Each row of a before or after table is a point. One or more steps were done to the points. Then noise was added and the rows were shuffled. The steps act on how far a point lies along the listed directions, d1 being the first. Name the steps. A step turns or swaps two directions, mirrors them in a line or flattens them onto one, adds a multiple of one to another, or multiplies one. Angles are multiples of 10 degrees, from the lower direction toward the higher: turns from -170 to 170, lines from 10 to 170 but not 90. Use the fewest steps. Two steps may share a direction if one is a turn and the other turns, adds or multiplies; they go together, in the order done. Otherwise the lowest direction goes first.

Directions:
(1): 2.0,3.2,4.6
(2): -4.6,-1.8,3.2
(3): 3.1,-4.7,1.9
Before, 9 rows:
2.2,-1.2,6.2
-0.6,0.6,2.4
1.4,-0.5,-8.9
1.3,3.8,-0.1
-1.7,2.1,-5.9
3.6,-3.0,5.3
-0.3,2.1,-4.2
-0.4,-3.8,-4.9
-0.9,1.0,2.4
After, 9 rows:
4.8,-4.6,5.3
-2.1,2.3,-3.5
-0.8,-4.2,-4.4
-1.8,-1.1,-7.2
-3.6,2.6,-5.3
0.2,1.0,1.9
0.0,3.9,0.1
-0.1,1.6,1.8
3.9,-1.6,6.0
Steps: multiply d2 by 0.4; multiply d3 by 1.3

Directions:
(1): 0.4,-1.0,4.0,-7.3,-3.6,1.0,0.7,2.8
(2): 4.1,3.1,3.2,2.9,-2.9,-4.9,3.9,0.4
(3): -0.8,-1.7,-1.8,1.7,2.1,0.1,3.2,8.3
(4): -2.4,0.4,2.3,-3.2,6.6,-4.9,1.5,-1.2
Before:
3.2,-0.9,1.2,1.7,-6.1,1.5,-0.2,-1.1
1.2,0.9,1.6,-1.8,-2.6,-1.0,-0.9,-1.2
-2.3,-3.3,-8.3,7.8,5.0,-0.2,1.3,0.9
-1.3,-0.7,2.7,-4.1,3.0,-3.9,1.3,7.1
0.4,-0.3,-3.7,3.5,2.8,2.0,1.9,3.5
1.5,3.2,4.9,3.5,0.5,-4.7,4.1,3.9
5.0,0.9,1.2,5.6,-3.9,0.5,2.7,-0.7
-4.4,-1.3,-0.7,-0.3,2.6,-2.6,-5.2,-8.0
0.3,2.2,1.3,1.6,2.9,-5.4,5.9,6.4
After:
0.7,1.0,2.1,-1.9,-0.8,-2.4,-0.7,-1.7
-2.9,-1.3,-2.5,2.8,-1.0,0.1,-6.1,-7.8
-2.0,0.0,-0.2,1.3,6.6,-5.0,0.7,4.8
1.1,2.5,-1.2,5.2,2.6,-4.2,5.2,5.4
2.5,-0.9,4.1,-3.0,-5.0,-0.2,0.7,-0.3
4.9,0.4,3.5,1.1,-5.7,0.6,3.2,0.7
0.0,-4.3,-7.9,6.6,-3.2,4.9,0.2,3.6
1.6,3.2,3.8,5.6,0.5,-4.3,3.5,3.1
1.3,-0.6,-3.0,2.2,-0.2,3.6,1.8,4.6
Steps: turn d1 and d4 by 60 degrees

Directions:
(1): 1.9,-1.4,-4.5,2.2,2.3,-1.4,-5.6,0.3,-1.7,-7.5,0.2
(2): -3.4,-0.3,5.5,2.2,0.6,-5.5,3.2,4.5,-0.6,-4.3,0.9
(3): 3.8,-1.3,5.4,-4.0,5.2,-0.8,-4.4,0.6,1.5,1.6,3.9
(4): -3.9,-1.3,-3.1,-7.0,0.3,-0.4,-1.7,6.0,-2.5,1.1,-2.5
(5): 6.6,0.8,-2.5,-2.8,-5.5,-5.2,2.0,1.8,1.0,-0.1,2.2
(6): 4.2,-3.4,2.1,2.3,0.4,-1.0,0.4,0.3,-7.8,2.9,-4.3
Before (10 x 11):
-2.2,1.8,0.0,6.9,-2.5,-0.5,2.1,-2.5,5.3,-3.4,2.1
-1.7,-0.1,0.7,-4.3,2.2,-1.9,0.6,3.8,2.8,0.7,1.0
1.4,-4.2,-8.6,1.7,4.7,-1.4,-10.0,0.8,-2.3,-10.5,-1.6
0.8,-1.3,4.4,-2.2,2.4,-3.4,-0.9,2.6,1.6,1.9,2.5
-2.7,-0.7,1.5,-3.7,4.0,0.6,-1.0,5.7,4.7,-0.6,3.3
9.3,-0.8,-2.8,-7.7,-3.7,-0.6,-1.2,-0.6,1.6,5.2,4.7
-0.6,-1.7,1.1,-5.3,3.4,0.4,-0.7,1.0,2.4,2.0,0.0
-2.1,0.4,0.6,-4.6,3.4,0.7,-1.3,3.2,2.4,1.9,-0.7
-0.6,-1.6,-0.6,-3.0,1.7,-1.5,0.2,2.2,-1.0,-1.2,-1.7
4.3,-1.1,-3.5,-3.4,3.6,3.9,-8.5,-5.1,-0.9,1.7,1.9
After (10 x 11):
3.1,-0.5,3.0,-5.0,-1.8,-8.2,1.3,5.9,2.7,-3.9,7.1
-2.4,-0.5,-0.5,-4.5,4.4,0.4,-3.2,4.1,0.8,-0.6,-1.3
-1.9,-1.5,-1.6,-4.5,5.1,3.6,-3.6,4.1,3.9,0.7,1.8
3.7,-2.0,-0.8,-2.9,3.0,-0.5,-5.3,0.0,1.7,1.2,2.0
-3.0,-0.6,10.6,-2.0,1.9,-4.2,2.8,2.6,-0.5,2.2,3.2
-1.2,-0.6,-3.0,-4.6,3.5,-0.2,-3.1,2.7,2.0,0.1,-0.1
-1.1,-2.6,0.5,-4.5,4.5,-1.0,-2.4,2.5,1.1,-1.5,-0.2
-4.9,0.3,5.8,-5.5,-2.3,2.7,7.3,1.0,2.5,12.9,-2.5
-0.4,-1.1,-1.8,-4.9,1.2,0.2,0.3,1.2,-0.7,1.3,-2.0
-0.9,1.8,-1.5,7.7,-2.3,3.3,1.2,-5.9,5.8,-0.8,1.6
Steps: turn d1 and d2 by -170 degrees; multiply d4 by 1.3; turn d5 and d6 by -20 degrees

Directions:
(1): 0.6,-7.7,-0.6,-0.2,0.1,-0.4,0.5,1.3,-1.8,-8.4,-4.8,-3.1,-1.5,4.6,3.0,-2.6,-0.8,1.1
(2): -2.9,-0.9,-1.4,-1.8,3.6,4.9,3.6,0.5,3.9,1.9,-5.1,4.1,1.7,-4.2,7.3,-0.7,-3.1,-0.4
(3): 1.8,5.9,2.5,-6.0,3.4,-3.6,0.5,0.1,-2.6,-3.8,-4.3,2.4,-5.0,-3.2,-0.1,-2.1,4.1,-1.5
(4): -4.0,0.2,5.8,2.9,2.8,0.1,1.8,2.1,-0.3,2.9,0.2,-3.9,2.3,-0.1,-1.2,-10.1,1.8,-0.4
(5): 2.6,1.3,1.1,0.7,7.8,6.1,-0.3,2.5,-1.2,-2.4,-0.4,-1.2,4.3,3.0,-3.4,4.1,1.1,-5.5
(6): -1.1,3.9,-0.4,2.7,-4.6,8.0,-6.5,4.8,-1.9,-3.0,-0.6,1.7,-2.5,-1.6,0.4,-2.4,0.2,2.2
Before, 8 rows:
-4.2,0.6,1.9,2.2,3.3,12.7,-3.4,3.1,-3.0,-3.5,-2.7,-2.5,2.7,2.0,1.5,-5.5,-1.6,-1.7
-1.7,5.0,0.3,2.7,-2.9,5.8,-4.7,4.1,-0.5,-1.1,0.6,0.3,-1.7,-2.0,-5.0,-1.4,0.8,-0.8
-1.2,-5.1,-0.5,-0.3,-0.9,-0.9,-2.1,2.3,-0.6,-10.9,-6.1,-1.1,-4.3,2.1,3.5,-0.9,-0.6,0.1
0.6,4.0,-2.6,5.3,-1.2,10.5,-5.6,6.5,-1.9,-0.5,3.9,0.0,3.8,5.4,-3.3,3.6,0.1,-1.8
-2.0,-1.7,-0.4,-3.0,5.5,-3.2,2.5,-4.2,2.6,1.3,-4.2,0.3,-1.8,-2.9,1.9,-1.9,-0.1,0.8
4.0,1.6,2.0,-4.1,2.9,-3.0,-1.3,1.4,-5.1,-9.5,-0.7,-4.2,-1.3,4.1,-4.7,4.9,4.3,-2.0
1.7,4.6,5.3,-1.2,2.4,0.1,-1.0,-0.3,-2.9,0.4,0.1,0.4,-1.6,0.7,-2.4,-5.1,3.2,0.6
-3.8,-1.3,3.7,4.6,-0.7,1.3,2.9,-0.8,1.4,6.5,4.9,-3.0,5.4,2.1,-1.6,-0.4,-4.7,-0.9
After, 8 rows:
0.5,7.7,4.0,-5.0,1.0,-0.3,0.4,0.1,-2.7,-2.6,-2.7,3.5,-3.9,-3.0,0.5,0.9,-0.3,-1.6
1.5,-3.7,-2.6,-1.2,1.4,-6.2,-0.4,-5.8,0.8,-0.3,0.2,-1.9,-1.9,1.6,-2.6,3.0,0.1,1.4
-0.8,7.5,0.2,2.4,2.2,11.6,-4.5,8.4,-2.7,-2.0,-0.8,2.1,1.8,1.5,-0.8,-1.6,2.0,-2.6
0.8,-4.5,0.3,0.6,1.2,3.6,0.8,-0.9,0.3,-1.1,-1.8,0.6,1.7,3.8,3.5,-1.4,-2.6,2.0
-4.2,-4.1,2.4,2.0,7.0,3.7,5.4,1.9,3.1,2.7,0.5,-4.7,9.1,1.3,1.2,0.4,-1.5,-2.1
-2.9,-0.6,-1.1,3.2,-2.6,8.0,-3.5,4.7,0.8,-3.8,-2.4,0.0,-0.5,-0.7,-0.9,-1.9,-1.8,0.1
-0.1,3.8,-2.4,2.2,-1.2,10.6,-5.8,-0.4,-2.4,0.3,3.9,0.1,2.7,2.2,-2.7,6.1,-2.8,-2.1
-3.8,-1.1,-0.4,5.6,-2.3,-0.6,-0.7,-1.6,4.6,7.1,6.4,-0.9,4.5,-0.2,-2.6,4.4,-3.0,-1.0
Steps: turn d1 and d3 by -140 degrees; turn d3 and d6 by 30 degrees; multiply d4 by 0.4; turn d2 and d4 by -140 degrees

Directions:
(1): -1.9,-0.1,-5.0,1.0,-3.1,6.4,1.4,-2.3,2.1,-3.8,-5.4,3.4,-1.7,-6.0,-6.0,1.3,6.4,2.7,0.8,0.2,-2.6,0.8,0.0,0.1
(2): 4.0,3.2,-2.1,5.2,2.6,2.0,-4.9,-0.6,-1.7,2.0,-0.8,-6.3,-3.9,-1.2,-1.3,0.4,3.0,-1.8,-0.8,3.1,7.5,4.5,-4.4,2.0
(3): 2.9,-2.8,-0.4,1.5,1.6,3.2,4.0,-7.1,-3.2,-5.4,-1.1,-4.4,-1.9,3.5,-1.5,-2.7,-2.3,-4.0,-1.1,-1.2,-0.9,-5.2,-2.6,-6.1
Before:
-1.8,-5.6,8.0,-6.2,-0.8,-6.4,3.1,-0.3,-0.4,-0.4,5.0,5.3,6.8,6.9,4.9,-3.5,-6.9,-1.0,0.3,-5.3,-6.5,-8.1,7.0,-4.0
2.7,-1.2,2.3,-0.9,1.1,-0.9,-3.6,4.2,-0.1,6.6,4.2,-1.4,0.8,1.5,4.5,0.7,1.4,-0.9,0.3,0.7,2.8,3.3,-0.1,1.5
1.0,3.3,-2.8,3.3,1.2,3.6,-0.2,-3.2,0.2,-0.8,-1.8,-1.3,-1.0,-1.8,-4.6,0.4,3.0,-0.1,-0.1,0.6,2.1,1.0,-1.0,0.1
-0.8,-2.4,-1.6,-2.7,-3.3,3.5,3.9,-5.3,-0.3,-4.6,-5.6,4.8,-0.4,-0.6,-1.9,-3.7,-0.8,3.2,0.9,-1.3,-1.6,-4.4,2.0,-4.5
-2.1,2.8,4.0,-2.6,0.0,-8.7,-3.5,6.3,2.2,5.4,4.5,2.6,5.6,3.2,7.6,-0.4,-1.4,1.3,0.7,1.0,-0.6,5.0,5.6,6.5
0.3,-1.5,-1.7,1.1,0.3,3.1,5.4,-6.5,0.3,-5.9,-2.7,-0.6,-1.8,-0.6,-3.0,-0.4,1.7,0.8,0.6,-3.3,-3.7,-6.3,-2.6,-4.8
-0.6,0.3,5.0,-3.2,-1.0,-4.9,0.2,8.0,3.9,6.8,5.5,4.5,4.4,1.6,7.3,-0.4,-4.6,0.6,1.7,-1.1,-1.1,-0.1,3.1,3.2
-3.9,-3.9,-3.2,-3.0,-2.3,7.3,4.4,-5.4,0.9,-5.5,-4.3,3.3,-0.5,0.8,-2.8,-1.9,-1.7,1.9,1.5,-3.2,-5.5,-4.5,2.0,-2.7
-3.0,2.8,3.0,-3.7,-1.3,-4.9,-0.5,3.9,1.2,4.2,1.4,4.6,1.8,-3.0,1.7,0.2,-1.3,2.7,-3.0,0.4,1.4,1.4,2.4,0.5
-2.6,-1.9,-6.4,-2.0,-5.9,9.9,4.2,-5.3,1.7,-6.8,-5.6,3.7,-1.6,-5.1,-7.6,-1.0,5.9,1.7,-1.2,-1.8,-6.3,-1.8,-1.8,-3.9
0.8,2.3,-0.2,1.7,-0.4,-3.3,-3.6,4.3,-0.1,5.3,0.0,-2.2,-0.1,0.1,3.1,1.3,2.0,2.3,1.3,2.8,5.0,3.7,-0.4,1.9
After (11 x 24):
-2.2,0.6,1.1,-1.7,-0.4,-0.6,3.7,-1.6,1.1,-1.5,1.0,3.3,3.1,0.9,-1.4,-0.3,-1.8,0.5,0.4,-2.0,-3.8,-3.3,3.4,-1.4
2.3,-2.0,2.9,-1.6,1.3,-1.2,-2.5,3.3,-0.2,6.0,4.5,-1.3,1.1,2.3,4.8,0.5,0.6,-1.3,0.2,0.2,1.8,2.1,0.1,0.5
4.4,4.0,-0.4,4.4,1.5,1.3,-4.8,4.7,2.1,6.6,1.7,-3.1,-1.8,-1.9,2.6,0.0,1.9,-1.3,0.9,2.7,7.1,4.9,-3.0,4.5
-3.9,-2.3,-5.4,-3.5,-6.5,8.7,4.9,-3.8,2.2,-6.3,-4.8,5.6,-0.2,-4.9,-6.5,-0.9,5.0,2.5,-1.0,-2.3,-8.0,-2.5,-0.4,-3.5
0.2,-0.4,-1.9,1.4,0.0,2.9,4.1,-5.0,0.8,-4.7,-2.9,-0.3,-2.0,-1.7,-3.1,0.4,3.1,1.6,0.9,-2.7,-2.6,-4.4,-2.6,-3.3
1.8,4.7,0.2,2.7,1.9,-3.9,-6.1,2.7,0.3,4.3,1.5,-3.4,1.0,1.0,4.2,-0.4,2.9,-0.3,-0.2,3.4,5.1,8.1,1.0,6.8
-0.6,0.1,2.1,-1.2,-0.9,-5.5,-0.4,4.2,0.0,4.4,1.5,0.3,2.5,2.7,5.2,0.5,-1.4,2.1,1.7,0.9,1.2,0.0,2.1,-0.2
-2.0,-1.1,-5.7,0.5,-1.5,9.8,0.8,-5.2,0.4,-4.2,-5.9,0.3,-3.2,-1.9,-4.8,-1.2,2.3,1.8,1.4,-0.8,-1.0,-0.5,-0.8,-0.4
0.4,-0.5,-3.7,0.1,-2.7,5.3,0.9,-5.1,-0.4,-3.7,-6.9,2.6,-2.5,-2.7,-3.7,-2.9,2.2,3.3,0.6,0.5,1.9,-1.3,0.1,-2.7
6.6,3.0,-2.7,8.2,2.8,4.8,-9.0,-3.6,-2.8,1.4,-2.3,-8.0,-4.9,-2.1,-4.1,-1.2,7.5,-2.7,-1.2,3.3,10.7,4.9,-4.5,1.6
-0.7,4.2,0.6,-0.3,-0.5,-1.8,-2.3,1.9,0.1,3.7,-0.5,1.1,-1.1,-4.4,-0.6,0.3,1.3,1.8,-3.5,1.8,4.9,3.6,-0.8,0.3
Steps: mirror d1 and d2 in the line at 160 degrees; multiply d3 by 0.7
